Each point is reached from the start by the listed moves, each made 0, 1 or 2 times, or once backwards (-1), plus a little noise. Is the number of moves made odd or even? Then give how often each move was made.

Moves:
(1): [-12 -30  13  15  19]
(2): [-21 -32   6  32   4]
Start: [-10   4 -10  -7   9]
Points:
[ -77 -121   28   87   56] -> even (2, 2)
[-23 -25   3   8  27] -> odd (1, 0)
[ -1   7  -3 -23  26] -> even (1, -1)
[-10   2  -9  -7   9] -> even (0, 0)

Moves:
(1): [-24  16  -8   7  24  39 -22 -20   0]
(2): [ -6  -4  22   4  13   0   1   4 -25]
(3): [  8 -11  15  19  27   0   9  -7  12]
(4): [ 19 -34  -6  14 -15   1  20 -15  -3]
(5): [ 21  12  10  51 -24   7 -29  26  14]
(6): [ 27 -11  -6  -4   7   9 -17 -16   7]
Start: [ 29  28   1  -4 -25   1 -17   7 -41]
Points:
[-27  94  37  90  63  76 -76  12  -6] -> odd (2, 0, 2, -1, 1, -1)
[-10  34 -24   2 -49  32  -9  -6 -64] -> even (1, 0, -1, 1, 0, -1)
[ 64  10  -6 -86   3 -28 -20 -17 -42] -> odd (-1, 0, 0, -1, -1, 2)
[ 76  28   5  43 -43  16 -62  16 -19] -> even (0, 0, 0, 0, 1, 1)
[ 62  -9 -21 -21  78  50 -25 -88   8] -> odd (1, -1, 2, 0, -1, 2)
[  77   71   18  121   16   63 -118   20   46] -> even (1, -1, 2, -1, 2, 1)

Moves:
(1): [ 18 -24  -7  11 -17 -15 -10 -20  10   2  24   9]
(2): [ -9  -7   3 -14  15 -10   6   4  15  -7  20  10]
(3): [ -1 -14  -1  16  -5 -10  -2  14   3   9   8 -16]
(4): [-22   5   2  -5   7  18   4   5  33  19  -7 -22]
(5): [ 17   0  19   4   3 -16  15  -8  -2  14  11   5]
(6): [ -7  -4  20   4   5   7  -9  -6  15 -15  -3 -11]
(7): [ -4  25 -14  -9  11 -17 -10  -1 -15  -6 -26 -10]
(8): [-14  11 -17  11  15  -5  -4 -11   9  13   7  -1]
(9): [-11  -1   7 -29   1   7   6 -15 -36  -4 -17  14]
(10): [-16   5  -6   9  -7   6  11   3  16 -12 -13  -7]
(11): [ -9   8  15   3 -22  -8  -4   5  -4   8  -4  -6]
Start: [  4 -12  -7   3   5  -1 -17 -18  -2   3  16 -12]
Points:
[   3   -8  -36   43   16  -44  -65 -109   31  -44   31    1] -> even (2, 0, -1, -1, 0, 2, 1, 2, 0, 1, 0)
[-26 -79  18  20  -6 -21 -31 -53 119  24 121  -4] -> odd (2, 2, 0, 1, 0, 1, -1, 1, 0, 0, 1)
[-100   55   45 -114   43   26  -10   -8  -28   -6 -104  -68] -> odd (-1, 1, 0, 2, 0, 1, 2, -1, 2, 0, 1)
[  37 -103  -11  105  -22  -50   24  -54   77   42  114  -16] -> odd (2, 0, 2, 0, 2, 0, -1, 1, 0, 2, -1)
[-57  13 109 -47  37   0  12   5  39  24 -32 -85] -> odd (-1, 1, 1, 2, 2, 2, 1, -1, 1, 0, 1)
